Each row of a before or after table is a point. One or more steps were done to the points. Then noise was added and the rows were shuffled. The steps act on columns, c1 being the first. Name the steps. A step turns or swaps two columns, mirrors them in a line or flattens them onto one, adds a multiple of one to another, or multiplies or shifts one. Angles are multiples of 10 degrees, from the lower column toward the higher: turns from -170 to 170, lines from 10 to 170 but not 90. Use the fewest steps. Two steps may share a column if one is a turn and the other turns, adds or multiplies; they go together, in the order done. Otherwise the lowest column goes first.
In the rows, 128 means zero.

Before:
[[116 162]
 [159 126]
 [103 199]
 [117 148]
 [150 131]
 [160 133]
 [109 232]
 [137 127]
 [147 135]
 [140  99]
 [ 88 188]
 [134 123]
 [ 98 211]
 [141 124]]
After, 14 rows:
[[130 148]
 [ 57 152]
 [141 148]
 [147 156]
 [138 132]
 [151 152]
 [135 137]
 [140 135]
 [ 94 136]
 [ 56 137]
 [161 120]
 [105 133]
 [ 44 158]
 [ 37 179]]
Steps: turn c1 and c2 by 50 degrees

Before, 14 rows:
[[124 116 116 110 112  97]
 [115 142  94 132 104 104]
 [ 95 148 131 139 108 111]
 [129 133  92 119 125 105]
 [128 111 108 110 125 131]
 [129  38 150 147 100 119]
 [118 104 193 113 145 140]
 [113 137 120 132 180  98]
 [ 81 104 138 112 138 142]
 [130 144 136 128 130 110]
 [122 143  96 132  99 133]
 [  7 131 154 118 125 116]
 [124 149 104 112 101 127]
 [130 140 125 118 179 114]]
After, 14 rows:
[[124 107 120  92 108 139]
 [ 58 120 144  28 127 138]
 [120 120  81 133 125 153]
 [129 109 125 134 129 144]
 [ 93 152 129  93 139 116]
 [146 218 141 118 100 151]
 [122 114 116 135 178 138]
 [130 112  86 120 101 120]
 [113 107  93 131  99 125]
 [123 108  84 117 104 149]
 [112 133 105 132 110 159]
 [114 146  96 137 124 130]
 [123 113 110 111 182 157]
 [110 154 184 128 145 119]]
Steps: mirror c1 and c4 in the line at 30 degrees; turn c2 and c6 by -170 degrees; shift c3 by -10

Before:
[[141 107 100 145  97 129 144 120 146 110 137]
 [102 117 165 160 117 156 145 125 109 133 136]
 [102 129  88  97 126 153 150 120 137  83 141]
 [113 123 136 134 128 105 114 119 142 135 148]
 [146 110 112 129 142 132 133 111 114 127 119]
 [114 135  88 139 124 109 111 115 135 122  78]
 [114 130 116 151 134 215 144 139 151 133 144]
 [133  88 239 117 145 111 138 117 137 121  95]
 [132 110 159 138 140 113 124 126 131  68 147]
 [119  68  93 161 143 137 149 117 145 129 119]
 [135 129  95 167 123 111 188 188 125 131 137]]
After, 11 rows:
[[136  87 117 150 132 162 165 138 100 132 145]
 [148 116  99 146  96 138 159 118 122 110 138]
 [123 137 136 137 124 118 101 121 107 135 147]
 [ 95 109 167 163 115 146 163 125 122 132 138]
 [132  87  93 158 142 163 168 117 113 130 117]
 [137 116 237 121 146 139 146 117 125 124  92]
 [133 134  96 167 125 122 249 185 135 129 135]
 [113 116  84  97 125 141 171 119 108  82 142]
 [134 124 161 138 138 129 116 128 129  70 150]
 [121 143  90 140 127 116  94 115 109 123  79]
 [133 115 108 128 137 141 134 107 151 128 119]]
Steps: mirror c1 and c9 in the line at 20 degrees; flatten c2 and c6 onto the line at 140 degrees; multiply c7 by 2

Before:
[[131 131 116 116 143 140 100 147 122 156 141 144 129 131 120 133 124 133]
 [119 131 125 117  93 150 126 119 130 149 145 139 128 144 114 148 124 146]
 [119 136 133 119 136 145 135 103 144 108 141  82 123 141 112 127 134 131]
 [110 117 129 113 139 154 142 132 119 152 147 134 127 144 116 137 119 126]
 [119 129 106 117 144 146 136 119 121 161 140 143 124 110 120 126 147 154]
 [123 123 123 130 143 141 136 119 122   7 138 140 127 147 126 134 140 151]
 [141 124 124 118 129 141 135 109 118 146 138 136 131 128 121 162 135 129]
 [126  86 109 127 121 149 129 103 145 145  81 144 111 143 115 125 134 129]
 [139 133 124 128 116 138 143 112 115 151 128 146 136 129 101 120 128 133]
 [138 128 123 123 111 145 136 118 121 147 141 137  95 140 129 128 127 127]
 [113 125 121 127 144 139 123 100 141 160 145 143 133 119 131 122 125 124]]
After (11 x 18):
[[141 124 124 118 142 141 195 142 118 114 138 136 131 128 121 164 136 129]
 [139 133 124 128 148 139 203 130 115 154 128 146 136 129 101 147 128 133]
 [110 117 129 113 118 154 202 134 119 134 147 134 127 144 116 149 119 126]
 [126  86 109 127 152 149 189 138 145 142  81 144 111 143 116 140 134 130]
 [119 131 125 117 157 150 186 106 130 144 145 139 128 144 113 177 124 146]
 [119 129 106 118 124 146 197 145 121 176 140 143 124 110 119 182 147 154]
 [123 123 123 130 125 141 196 145 122  68 138 141 127 147 126  66 140 150]
 [138 127 123 123 147 145 196 121 121 139 141 137  95 140 129 142 127 127]
 [113 124 121 127 139 139 183 158 141 149 145 143 133 119 131 144 125 124]
 [131 131 116 116 104 140 160 127 122 147 141 144 129 131 120 159 124 133]
 [119 136 133 119 142 145 195 150 144 119 141  82 123 141 112 115 134 131]]
Steps: turn c5 and c8 by 130 degrees; shift c7 by 60; add 1.5 times c18 to c10; turn c10 and c16 by 50 degrees

Before (8 x 32):
[[145 155 116 101 170 108 124 126 177 135 141 154 145 162 135 118 168  95
  168 100 190 119 142  72 149  74 106  77 117  78 128 135]
 [172 114 143 177 123 180 145  85 148  68 147 111 136  85  81  65 104 187
   96 118 121 162 120 140 151  82 101 198 167 193  71  73]
 [ 99 137 127 112 180  85 172  96  71 186  82 106 193 110 116 162 159  82
   91 191 149 134 117  69 114 184 202 131 166 100 135 127]
 [153 167 183 177 123 172 139  80 142 154 157 127  91  68 179 172 170 180
  150 144 177  77 142  47 169 152 144  84 141 116  97  74]
 [192  84 129 125 115 141 153 137 175 124  73 115 152  93  88 100 199 198
  172 100 178 133 108 145 153  79 192 162 103 135  76 117]
 [ 92 113 184 161 140 107  81 117  99 175 178 166 157 114 153 127 114 110
  110 186  79 199 139 118 150 148 145 179 156 128 154 180]
 [ 90  92 122  97  98 123 152  90  83  97 163 133 133 126 132 175 183 100
  131 159 175 127 167 152  86 123  98  84 119 171  73 121]
 [124 133  93 115  83  93 108 137  68 182 128  92  90 161 157 165  97 128
   71  94  88  79 147  78 144 180 157  89 166 139 178  98]]
After, 8 rows:
[[194  83 131 154 113 143 150 137 176 122  66 115 151  92  90 131 198 194
  141 111 176 133 108 147 150  78 191 162 101 135  76 113]
 [100 140 128 101 181  83 170  99  67 185 132 107 191 112 114  99 158  82
   60  50 147 134 119  65 113 188 203 127 168 101 139 125]
 [ 92 112 182 120 140 106  76 115 100 178 200 165 161 116 155 160 111 112
   81 117  84 203 140 120 146 148 148 183 158 126 154 178]
 [125 134  87  94  84  93 108 138  67 180 107  92  91 161 159 104 101 131
   43 155  89  80 147  78 147 179 158  91 165 139 175 101]
 [ 92  93 125  94  98 123 151  92  83  98 175 129 135 124 134  81 181  98
  100 126 177 125 168 149  88 123  98  84 122 171  71 121]
 [154 168 184  64 121 172 139  79 142 157 161 132  89  68 177 157 169 182
  119 133 176  76 144  48 169 151 143  86 143 119  98  72]
 [145 157 118 148 169 109 120 127 174 132 121 157 146 159 136 103 167  97
  138 158 190 116 144  73 148  75 105  73 118  82 132 135]
 [174 107 142 168 127 181 143  82 150  67 135 113 139  86  82 194 102 185
   65 147 124 164 119 135 156  78 102 202 166 196  70  72]]
Steps: turn c4 and c16 by 110 degrees; mirror c11 and c20 in the line at 20 degrees; shift c19 by -30

Before:
[[152 143  79 146 156 192 106 144 113 125 127 130 161 140 147 125 108 129
  175 100 153 139 162 115  93 144 110 115 137 150 130 141 103 151 113 135
   96 153 139 137 109 144 149  87 151  84 150  87 103 113 104 178 114 161
  171 136 143 154 125 114 132 136 110 145]
 [139  99 142 150 166 127 161  82  88 176 113 106 151 138 109 135 135 147
  157 140 139 177 153  99  94 152 166 145 142 151 164 148 141  86 155 112
  118 131 158 119  83 162  66 176 140 125 133 131 165  69 121 116 159 166
  116 186 120 169 165 118 113 176 107 129]
 [ 83 136  72 154 142 110 140 110  84  87 168  99 188 116  88 108 103  90
   97 130  96  97 155 125  97 118 166 147  65 141 108 152 103 100  85 193
  158 118 138  88 129 170 161 166 127 117 171 137  91 107 192 182 139  86
  126  97 108 173 119  89 104 106 114 105]
 [107 137 144  85 128 158 112 151 134  93 108 146 109 139 129 102 138 148
   89 142 115 149 137 133 133 180  92 104 150 163 135 167 180 131  93 175
   97  85 182 109 109  97 151 130 142 174 109 122 146 145 148 114 125 109
  143 117 102 166 188 107 157  96  80 173]
 [116 132  69 148 112 166 156 143 170  95 104 139 206  97 127 132 124 135
  177 118 129 107 100 147  91 185 118 109  64 126 113 125 130 115 159 119
  130  94 154 142 138  89 109 117 130 160 104 119 141  86 105 135 101 134
  107 172 121  91 129  97 141 161 162 165]
 [123 118  78 160 159 109  80 112  84 146 200 118 136 160 148  91 124  72
  131  89 146 144 101 170 122 124 141 156  78  99 156 146 199 143  76 106
  153 183 135 142  99 156 123  82 173 149 112 131 112 150  95  89 133 109
  135 116 156 108 162 102 179 129 166  94]
 [121 106 154 150 117 155  93 123 139 109 153  93 126  89  69 173 150 133
   90 109 137 120 122 145 137 122 129 174  94 103  85 101 137 113  97 154
  152 169 118 130  93 160 162 120 137  83 185 124 161  97 123  99  67 133
  173  98 139 136 125 143 134 141  87 184]
 [118 164  94 113 117 100 160 121 100 140 117 148 114 156 135 174 128  73
   92  99 127 120 118 114 160 153  85  97 117 167  81 120 119 127 141 106
  100  87 127 133 129  81 156 173 158 179 154  77 169 149 145 111 151 147
  140 163 148 112 124 159  94 154  88 124]]
After:
[[164 114  75 160 160 110  79 111  84 148 197 119 136 162 149  99 126  73
  132  84 145 150 167 170 125 125 147 157  79  95 160 149  55 160  74 106
  152 190 137 142  97 159 126  84 160 146 117 132 112 153  95 144 132 111
  134 114 156 108 157 101 180 132 172  90]
 [126 123  67 152 113 164 157 142 172  97 105 141 207  92 128 135 122 136
   82 117 129 109 124 146  92 185 116 109  60 126 112 131 131 102 161 119
  130   8 158 141 140  84 107 117 164 155 107 116 141  87 104 116  98 136
  108 169 120  88 131  98 142 166 163 165]
 [132 151 143 151 163 129 162  87  85 176 108 106 151 135 110 136 138 148
  132 140 140 177 100  98  91 157 168 145 143 147 162 146 104  45 153 112
  117  97 157 122  81 163  65 173 157 126 135 126 163  66 119 143 162 165
  116 183 118 169 167 117 114 174 109 134]
 [147  93  90 112 118 104 160 120  98 144 116 150 119 154 134 177 131  76
  163  95 130 120 167 113 158 150  83  98 119 165  80 117 147 130 144 108
  100  48 129 134 130  78 154 177 128 179 155  76 174 148 146 125 149 148
  144 165 153 112 123 158  94 151  90 126]
 [ 74 124  77 145 156 194 107 147 112 125 126 131 159 138 147 122 108 131
  136 101 153 139  91 116  90 148 110 119 137 151 131 145 156 172 114 128
   92 131 134 137 110 142 147  91 177  87 148  87 105 112 106 123 116 162
  173 137 142 154 125 115 129 138 113 149]
 [152 104 149  82 130 157 112 154 134  93 108 146 108 138 126 103 136 151
  163 140 115 148 141 131 134 181  92 105 149 162 136 165  81 134  92 169
   95  11 184 105 112  98 150 133 112 176 109 123 150 143 147 116 125 110
  143 114  97 168 190 109 156  95  80 172]
 [103 127  73 156 135 113 137 112  82  88 165  98 187 115  88 104 106  89
  168 132  95  98 122 125  99 120 167 150  68 139 105 151 152  71  85 193
  158 130 146  91 129 167 159 166 110 122 168 137  88 111 193  60 142  86
  123  95 109 170 119  93 106 109 117 103]
 [156 147 163 153 118 155  92 119 141 108 151  91 127  90  67 170 154 135
  151 112 137 119 155 145 134 123 129 173  94 103  86 103 117 100  99 153
  154 174 115 131  94 158 166 119 113  82 184 121 159  91 119 135  67 134
  175  98 136 135 123 140 135 140  87 185]]
Steps: turn c1 and c52 by 120 degrees; turn c2 and c33 by 160 degrees; turn c19 and c45 by 40 degrees; turn c19 and c23 by -140 degrees; add -1.5 times c26 to c38; multiply c34 by 2
